Each row of a before or after table is a point. One or more steps were done to the points. Then noise was added and the rows were shuffled. The steps act on how far a point lies along the listed directions, d1 being the first. What was done? A step turns or swaps two directions, mirrors them in a line or flattens them onto one, adds a multiple of one to another, or multiplies one. Angles are multiples of 10 degrees, from the lower direction toward the higher: turns from -170 to 170, lines from 10 to 170 but not 90. Use the fewest steps. Two steps may share a direction if one is a turn and the other turns, adds or multiplies; they go together, in the order done. Otherwise the lowest direction goes first.
In the rows, 128 means zero.

Directions:
(1): [ 85 154 180]
(2): [138  67 166]
(3): [185 158 161]
Before:
[[ 84 147  82]
 [150 102 111]
 [115 114 121]
 [159 147 115]
 [125 110 101]
 [126 175 120]
 [147 161 148]
 [122 136 107]
 [154 164  96]
 [131 144  83]
 [117  48 141]]
After:
[[107 127  98]
 [148 185 133]
 [ 90  92  83]
 [149 100 111]
 [186 181 113]
 [112 133  73]
 [ 62  20 111]
 [207 190 183]
 [ 86  97 101]
 [201 168 138]
 [  9 109  37]]
Steps: multiply d3 by 3

Directions:
(1): [130 113  99 166 203  79]
(2): [ 58  88 180 100 146 112]
(3): [ 70 121  63 135 134 181]
(4): [120 107 163 217 107 150]
(5): [102 118  93 139  64  62]
Before (11 x 6):
[[162 128 163 113 108  82]
 [127 131 156 159  86 136]
 [ 99  94 165 156 100  93]
 [ 83  99 158  84 138 142]
 [165 140 153 127 126 112]
 [187 133  81 155 146 136]
 [174 122 228 165 127 100]
 [132 120 178 160 134 119]
 [137 118 126 136 182 127]
 [183 141 141  96 117  72]
 [118 112 172  83 140 147]]
After, 11 rows:
[[137 118 126 136 182 127]
 [165 144 162 116 103 127]
 [127 131 159 154  79 142]
 [131 122 185 151 115 131]
 [183 148 155  77  80  96]
 [173 134 248 138  75 133]
 [ 83  98 156  87 145 138]
 [118 113 174  79 133 153]
 [161 135 176  96  72 105]
 [186 133  80 157 147 134]
 [ 99  96 169 150  89 100]]
Steps: add 0.7 times d3 to d1

Directions:
(1): [136 162 152 157  86 123 148 101  48 185  63]
(2): [107 137 126 157  99  36 149 142  81  93 197]
Before, 9 rows:
[[132 105 121 108 141 109 124 150 167  83 184]
 [130 125 114 126 140 147 117 136 139 128 124]
 [111  96  90  94 193 107 116 186 229  56 209]
 [135 139 130 128 144 164  97 119 157 119 110]
 [123 133 119 148 123  65 151 136 120  95 208]
 [126 144 128 130 107 109 157 120  91 142 141]
 [135 123 136 122 128 176 102 119 117 147  88]
 [121 129 112 157  95  72 148 134  88 121 175]
 [119 128 111  98 141 132 140 138 117 119 141]]
After, 9 rows:
[[137 103 121 101 150 129 118 147 182  89 170]
 [117 120 108 151 108  76 142 139 108 108 190]
 [124 141 123 128 110 104 156 123  96 134 153]
 [134 128 141 130 121 164 107 115 100 151  87]
 [138 143 133 131 141 164 100 114 150 125  99]
 [125 122 113 138 137  79 142 141 144  89 213]
 [120  91  91  83 205 147 108 177 248  73 176]
 [119 128 110  97 145 136 139 138 122 119 137]
 [131 127 116 129 137 151 116 133 136 133 117]]
Steps: turn d1 and d2 by 20 degrees

Directions:
(1): [181 147  85 114 185  72 145 107 168 190 196 162  96 138]
(2): [ 93 175 133 169  87  64 119 101 134 120 134 107 141 238]
(3): [132  95 136 172 172 185 129 171 121  63 199 158 103 188]
(4): [165 161 117 140 165 136  48 117  15 156 126 129 147 137]
(5): [117 199 166  85 170 126 229 128  74 101 138 110 137 127]
(6): [137 128 199  84 188  69  64 123 167  63 109 139 139 121]
Before (14 x 14):
[[140 108  96 155 128 120 131 126 165 100 209 133  88 217]
 [119  81 163  86 181 180 152 157 158  76 130 144 106  67]
 [131 104 129 118  83 210 204 126 153 162 119 119  93  62]
 [166 149 166  69 194 100 134 112 129 121 132 132 139  81]
 [152 106  98 153 104  92  78  93 203 142 129 158 108 137]
 [146 120 168  76 146 133  63 141  88  91  60 131 182  45]
 [119  91 130 148 114 249 167 166 110 115 120 128 131  73]
 [158  55  73 168 132 217  73 148  76 192 143 157 106  77]
 [128 116 150  92 138 160  52 131 101 136  40 151 162  32]
 [ 53  63 112 184  72 215 166 158 155  71 136 122 115 176]
 [115 137 150  94 141  92 139 145 195  70 122 120 131 131]
 [106 109 212 109 135 147 126 167 144  26  87 102 151 134]
 [106 105 127 183 116 129 126 151 127 101 140 107 115 202]
 [109 169 139 145 114 164 176 134  89 116 160 138 149 160]]
After, 14 rows:
[[103 124 165 122  95 164 153 154 114  84  78  89 159 121]
 [115 179 154 123 122 135 152 122  93 115 143 136 159 147]
 [117  99 135  85 154 178 159 142 130 123 106 132 110  50]
 [ 64  94 137 141  76 153 116 125 151  93  77 106 141 129]
 [160  58 109 147 164 187  38 145  92 160 132 163 113  71]
 [112 123 130 164 108 102 105 131 119 123 108  97 129 179]
 [139 100 132 116 127 188 111 165  78  98  98 143 161  72]
 [136 101 161  97 109 177 166 121 168 130 109 123 101  57]
 [125 105 157 118 130 202 129 150 117 105  93 122 144  56]
 [164 140 133  97 173 141 171 129 114 139 157 134 125  94]
 [146 131  96 125 116  84 108  98 147 138 165 117 109 182]
 [112 145 117 107 109 115 164 142 171 114 121 110 128 126]
 [123  97 134 123 134 209  88 160 106 119  81 169 140  66]
 [148 103  87 159  96 102  85  90 199 148 134 153 108 141]]
Steps: flatten d3 and d4 onto the line at 70 degrees; multiply d6 by 0

Directions:
(1): [111  22 197 179 159 132 154  88 161  96 168 166 141 125 158 107 109 100
 132 130 106 166  51  60]
(2): [ 73 122 138 162  55 127 128 193  82 121 180 146 125 157 176 120  98  94
  92  75 222  79 158  86]
(3): [149 104  70 151  92  98 163 171 220 124 203  81 161  91 145 159 201 100
 168 163 108 100 165 103]
(4): [ 93 154  88 124 141 116 161  99  96 132  91 184  75  93 156  20 198 106
 167 177 148 136 162  69]
Before:
[[161 113 192  89 167 126  77 116 103 120 100  97 160 133  72 175  39 166
  107 101  65 143  67 182]
 [ 77 122 141 126  98 129 133 103  42 118 117 167  86 173 168  95 110 112
   95  61 202 121 135 110]
 [122 149 100  98 147 122 149  78  85 137  85 179 120  92 118  90 135 131
  134 157 111 138 119 138]
 [125 151 111 109  69 151  95 185 131 137 151  65 167 168 105 220  96 157
   86  86 190  97 179 181]
 [119 124 111 127 124 131 161 146 117 131 127 157 101 117 156  96 174 104
  143 138 143 141 124  88]
 [100 190 145  84  97 144  87 176  48 146 114 138  93 163 114 150  35 128
   73  64 210  93 146 186]
 [104  99 120 151  79 129 149 189 150 119 167 119 126  97 195 122 117 124
  107 107 192 104 148  88]
 [165 192 101  80 111 141  87 156  98 157  67  53 145 144  86 206 118 185
  123 138 111 110 169 249]
 [ 76 148 127 156  65 136 161 180  85 126 137 158 104 138 166  77  95 101
  139 108 191 101 145  72]
 [137 148 165  95 176 164 108  84  93 131  90 134 127 159 119 131  89 157
  114 122 104 180 100 147]
 [171 193  56  86 128 142 140 146 143 150 101  76 107  98  93 121 184 144
  150 159 126  99 180 179]
 [149 110 100 123 111 113 131 125 158 145 138  91 126  88 101 155 173 142
  139 154 127 133 118 151]]
After (12 x 24):
[[122 156 117 110  74 154  93 184 121 138 145  70 168 173 107 218  90 158
   81  88 192  97 176 182]
 [150 134 133 106 156 145 129 105 144 133 131 107 145 142 126 151 131 145
  134 141  92 163 115 134]
 [118 127 116 127 127 132 158 142 106 130 120 163  94 125 155  94 164 110
  137 136 148 140 120  92]
 [173 105 163  98 150 112  95 136 147 122 138  72 178 116  82 188  69 154
  125 115  56 130  86 172]
 [ 77 146 126 157  64 135 162 183  89 126 138 153 106 136 169  82  98 100
  141 109 189 101 149  71]
 [ 86 111 114 136  78 114 148 123  87 112 151 144 104 157 176 103 144 100
  112  80 194 106 154  99]
 [ 96 111 137 144  89 142 137 170 120 118 145 132 117 107 193 111  97 128
   94  96 195 115 136  95]
 [128 141  90 106 135 113 159  89 106 137 104 168 129  84 123  96 153 125
  143 169 105 131 129 128]
 [172 192  91  86 107 134  96 163 108 156  77  45 147 136  87 209 128 180
  124 139 108 105 176 248]
 [166 202  74  77 142 150 131 139 115 153  79  90 100 106  89 117 163 154
  136 153 134 104 170 183]
 [110 175 111  95  76 125 107 206 107 142 163 105 117 135 125 169  81 113
   98  82 197  75 165 173]
 [143 115 114 116 123 122 119 110 129 147 117 106 116 102  95 145 153 148
  125 144 129 143 110 161]]
Steps: multiply d3 by 0
